Each row is a point. Any point is a mix of the corners, with weights that add up to 1. It lies inside the corners' shape when no weight is negative. Is each point inside? If not, which corners have a negative weight?

Corners:
(1): [92 41]
(2): [ -6 -71]
(3): [-59  32]
Points:
[-5 30] -> inside
[ -5 -63] -> inside
[81 37] -> inside
[16 31] -> inside
[ 52 -52] -> outside (3)
[47 10] -> inside
[-17  -7] -> inside
[-45  29] -> inside
[-30  25] -> inside

Corners:
(1): [ 51   0  70 -56  14  -6 -20 -17  21]
(2): [-54 -44  45  10   5  -1  14 -43  30]
(3): [-35  -5 -35  17 -72 -39  49  63 -76]
(4): [-74 -79 -37  27  36 -44  24  32   1]
(5): [-18 -23   5  -9  57  28  35 -28  -3]
(6): [ 35  47  90 -26  34  53 -95 -19  17]
(7): [ 65 -61 -52 -62 -52  33 -25 -45 -10]
(8): [ -2  72 -42  43 -66 -82  43  50 -24]
(9): [ 22  -6  -9  65 -30 -49  35  29 -46]
(10): [-10 -25  33  11  25  35  21  27  55]
Points:
[ -8 -44 -64  32 -44 -53  59  65  -3] -> outside (2, 5, 6)
[  9   2  16 -10  -4   3  12 -12  -4] -> outside (4)
[ 82  92  19  19 -62 -33 -28  11 -68] -> outside (2, 4, 10)
[-16   2  19  14   4 -24  23  12 -20] -> outside (7, 10)

Corners:
(1): [-25  22 -15  56  17 -23  33 -72 -29  40 -40  46  43 -35  30  -3 -52  59
  55  15]
(2): [ 37  51 -24  15 -48  67 -27 -83 -39 -58 -27  23  41  61 -11  14 -12  75
 -55  47]
(3): [-16  36  37  62 -15 -63  38 -22 -18 -17 -46  33 -36  43  62 -24   5  81
 -72 -62]
(4): [-58 -25  64  17 -36 -21 -19  17  37  62 -67  26  55   2  -9 -13 -25  66
  17 -17]
(5): [ 52  14 -35  27 -19 -52 -27  10  14  57 -17 -18 -61  -3  29 -21 -51 -16
  15  33]
(6): [-23  22  28  37  64  54  17  29  42 -16  15 -28 -12  43 -51  77 -50  -4
 -38 -64]
(7): [ 34 -46  -6  36 -38 -25  22 -66  30  55 -66 -37 -71 -23  -5  25  44  -9
 -39 -38]
(8): [-85  -8  50 -10  55  51 -34 -42  13 -14 -14 -71 -63  53 -54 -41 -15 -24
  33 -17]
(9): [ 54 -46   4  -7  68 -43 -13 -58  38   2  22 -76  -4 -18 -33 -19  40  10
  -9   5]
(10): [-47  10 -33  74  53  31  46  -9 -27  49  49 -65   6  27  24 -28 -19  16
 -56  15]
(11): [ 24 -32  48 -38 -33  56  66  -9 -64  29  -6 -37  35 -42  46 -22  15  43
  50 -51]
(12): [-76  15  66  32   3  47 -17 -77  62 -38 -54 -34 -23  20  66 -10  -2   7
 -24 -18]
(13): [  9  39 -21  71  -3 -57 -49 -55  14 -42  29 -20  -2 -46 -43  74  10  23
 -26  49]
(14): [ 23  -1 -17  34 -29 -72 -57  15  24  35 -54  42 -11 -18  46 -17  38 -26
 -16 -82]
(15): [-67  18 -18 -48  48  55   6  36  65   8  40  39  17 -44  48 -15  54  20
 -12  48]
(16): [-49 -72  29  12  68  13 -44  -3  41  -1   0   0 -29 -36 -22  10  -9 -42
 -25  36]
(17): [ 33  25   9 -53   7  44 -33 -47 -37  42  42 -52 -48  -5  16  58 -52  12
 -41 -70]
(18): [ 34  67  47  49   5 -54 -27 -95 -18  36 -25  23  10 -49 -13 -51   2 -20
  25  27]
(19): [-24  45  36 -11   4  -1 -45 -60  -1 -18 -82 -50 -26 -43 -17 -17 -50   6
 -22 -34]
(20): [-30  -5   6  31  56  26  49  25 -20  45 -77 -52 -35  55  35  72  23 -23
 -12 -12]
(21): [-85 -43  28 -36 -18  21  56 -18   8 -27 -16 -10  65  51 -17  22 -22   7
 -13   3]
Points:
[-23   1   7  14  10  17   4 -27   8   6 -11 -12   2   5   9   1  -2  15
 -21   4] -> inside
[ -3 -25  25 -57   6  12 -25 -31   2 -13  35 -32   8 -27 -21 -17  67  25
 -58 -23] -> outside (1, 5, 6, 12, 20)
[ 12  41  12   7 -34  -3 -14 -57  10  -8  -5 -19  -2  -1  -3 -27  -2  37
 -35 -23] -> outside (1, 16, 20)
[-57 -19  32  -5  27  30   1  -6  30  -6 -10 -35 -12  10   5  25   7   9
 -33 -39] -> outside (1, 2, 5, 18)

Corners:
(1): [-50  53   7 -18 -37  -9  68  38   5   8  10 -65   2   1  -7   6 -34  31
  44  -2]
(2): [-65 -57  13  32  45   9  34 -62 -29  21 -32 -48  63   1 -35  -5 -49 -24
  37 -75]
(3): [  2   6 -70  58 -53 -68 -52  23  27 -29  10  62  55   3 -19   5  12 -14
  37  13]
(4): [ 79  35 -74 -64  52   6  22 -79 -67   0   8  61  82  70  15   5  30  16
  -8  -9]
(5): [-37  15  21 -35  -1  12  30 -65  -9  -4 -40  28 -35  -4 -36 -47 -21  -8
 -19 -59]
(6): [ 14  40  73 -50  25 -18  -6 -61  55  28 -29 -48 -58  38  69   3 -20 -46
 -28  45]
(7): [ 14 -42 -74  74  -7  14  42  32  24  54 -27 -37  68  59 -34 -33  34 -31
  13  24]
(8): [ 13  18 -53 -58  71  -4  27 -33 -34 -19   5 -18 -15 -41 -54  20 -15  41
 -33  41]
(9): [-23 -62  38  65 -18  25 -29  25 -12  83 -44   1  42  24  31 -55 -55  18
 -56 -67]
(10): [ 39  24   3 -39  37 -23  44 -86  35 -20 -62 -37 -20 -51   4   9 -43   6
 -28  30]
(11): [ 20 -20 -54  41 -35 -37  20 -46 -43 -38  42 -33  40  11 -15  29  32 -30
 -30  38]
(12): [ 36 -40  46 -12  56  14  53 -19   9  16  22  22  82  23 -35 -29  31  40
 -12   6]
(13): [-59   9   6  65 -10 -85  63 -56  58  50 -46  -1   2  56  15  24  22  40
  79 -59]
(14): [ 16 -31  -7  77 -43  11 -50   0  51  40  13 -56 -12  -3  67  27  -3 -56
  57 -11]
(15): [-13 -20  35  -4 -22  -4  -1 -54 -56  -3  -3  42  -2 -18 -53 -43 -37 -18
  52  28]
(16): [ 29  36 -36 -20  19 -65  51  24  37  40  28  -6 -36 -61  49  76 -15 -21
  78  12]
(17): [ 44 -27   6 -69 -27 -83  18  14   7  65 -57 -33 -30 -83  56  61  45 -22
 -12 -69]
(18): [ 19  35 -62  26 -18 -26 -43   7 -55 -28 -32  17 -38 -58  62  11  48 -54
  37   6]
(19): [-37 -56  12 -21 -52 -52 -24  10  30  72 -73  47 -25 -95  64  53   5   9
 -16 -61]
(20): [ -5 -43 -39 -13  44 -53  15  -5  45 -41 -24 -43   9  13  73 -24   1 -17
  90 -48]
(21): [-21 -42  43  62 -28  16  20  29  17  61 -36  -3  -6  48 -21  38 -37   0
 -22   0]
Points:
[ -3  -7 -14   8  -6 -21   8 -14   1  19 -26 -13  -1  -6  20   6  -8 -15
  11 -19] -> outside (12)
[  2 -13  -4   2   3 -18  23 -19   8  26 -11 -10  14   0   4  12 -14  -2
   9 -11] -> outside (18)
[-17  21   9  -7 -27 -28  43  -8 -25  53 -29   4  -6  12  13  24   4  -4
   7 -25] -> outside (3, 8, 10, 12, 14, 20)
[-23 -30  -8  32  -5 -13  18  -7   0  20 -25 -17  17 -13 -11  -2 -14 -11
  22 -26] -> outside (4, 6)
[  2  -6  -4   0   3 -23  22 -24  15  19 -14  -5  10   3   4   8 -11  -2
  15  -8] -> outside (18)
[ -4 -16 -11  23  -8 -19  19  -5   8  26 -19  -9  15   0   5   8  -2  -1
  18 -18] -> outside (6)
[  6   9 -26  28  -6 -17   1 -35 -10  14 -14  -9   3  14  -3  12  -4 -30
   8   6] -> outside (1, 12, 19, 20)
[  3   2  -9  -5   8 -26  26 -24  -1  15 -18   1   9  -1   5   8  -4  -2
  10  -7] -> outside (14)

Corners:
(1): [-27  22 -28  -4  -2 -27 -27  12 -42 -34 -13 -43 -57   9  14  32  -1 -35
 -13 -11]
(2): [-27  -7 -29 -33  36 -11 -28  30 -23 -34 -55 -17 -24  36  -8  47  56 -50
  13 -30]
(3): [-29  33   1   3  23  -4  24  30  -7 -30  31 -46 -36  20  75   5  27   2
 -22   9]
(4): [ 26 -26  -7  38  11  22  16 -62   6  -1 -11  14  32 -73  -9 -12 -38  22
 -36 -52]
(5): [ 26   0   0  44 -41  64 -38   6   9 -12 -70  16  32  -8  12 -17   9 -15
  95   8]
(6): [ 31 -11 -27  38   1  -1 -12  -7  -6  37 -61  28  -9 -37 -34 -13  34  22
  33 -24]
(7): [-11 -12 -48   2 -15  16  11 -48 -11  10 -19  35   0   2  -4 -35  22   9
  10 -56]
(8): [  8 -14  -6  22  11   0  41 -13 -36   0   3  63   3 -35  12   5 -41  -8
 -20 -23]
(9): [ 65  17 -37  12 -37  16 -19 -43  16  28 -32  20   8  19  -8 -19  -6  59
  46   8]
(10): [ 36 -31  10  41 -13 -29  -4 -52  24  -3 -51  16  -7 -16  -1 -14  20  30
  41  20]
(11): [ 32 -12 -24  12 -41  42 -46 -25  12  11  -2  30   4 -38 -17 -13   6   6
  36  45]
(12): [-34   6  39  14  13 -10  22  11 -40  15  21 -11  37  -9  -6 -24  -7 -78
 -34  13]
(13): [ 31 -29 -16  14  -5  26 -17 -48  37  17  12 -14  -7 -23 -21  20 -16  18
  70 -51]
(14): [  2  -9 -48 -19 -16  20  13  12  56 -45 -49 -30 -28 -23 -39 -14  12  26
  75 -36]
(15): [-41  65  19 -26  30 -41  15 -39 -27 -12 -15   8 -25  20  16  26  50 -14
 -19   4]
(16): [-27 -29  80 -36 -59 -14  54 -56 -48  66  26  36  44 -19 -14  16  15  22
 -44 -73]
(17): [-15   1   2 -30  19  31   4  -3 -26  26 -20  15 -21  -1  27   5 -28 -38
 -22   4]
(18): [ -5   3 -50  58  -2  47 -14   3  21 -12 -45  11  -5   7 -27   0 -37  13
  41  39]
(19): [ 26 -28  31  11 -29  25 -29 -27  32  39   9  38  18 -14 -37 -18 -27  21
  -1 -62]
(20): [-72  17 -15 -28   2 -26 -22   9 -26  11  50   4  34 -11  60  19 -30   1
 -41  -2]
(21): [-35 -15  79  -7  44 -48  17 -43 -74   5  26  -2  -4 -39   1 -21  15   6
 -37 -33]
Points:
[ -5  -3  -2   2  -4  -2  -2 -15  -6   9  -5   9  -4  -5  -3   1   3   1
   7 -10] -> outside (4, 5)
[ -8  -2  -9   1   3 -10   3 -21   0  -4 -12  -8  -7 -10 -10   0   7  13
   6 -28] -> outside (5, 8, 11, 17)
[-14   2  -6  -6  -4  12 -12 -15 -13   2 -13   2   0  -4  -2   4  -2 -13
   6 -12] -> outside (3, 6, 8, 10)
[ -2   4  -7   4  -4   3  -7 -11  -9   6 -21   9  -7   0  -2   2  10  -1
  16  -9] -> outside (4)
[-12   7  -7  -2  -3   7  -5  -8 -12   6  -8   6  -4   0  -1   0   4  -6
  10 -11] -> outside (4, 10)
[-13  -3   7   2   5  -7   2 -14 -19  -3  -7  -3  -6 -15  -3  -5   4  -5
   2 -17] -> inside
[ -2   1   1   4 -14  11  -7 -30   3  14 -14  13  -2  -5   1 -12  14  23
  26 -10] -> outside (1, 2, 4, 8, 12)
[  4  -6 -14   2  -6   7   3 -22  -2   6 -15  12  -9  -7  -8   0   4   1
   6 -20] -> outside (5, 20, 21)
[ -1   5 -10  18  -1   3  -3 -15   0  -4 -15   7  -3 -15   7 -10  -7   6
   7   3] -> outside (2, 13, 16)
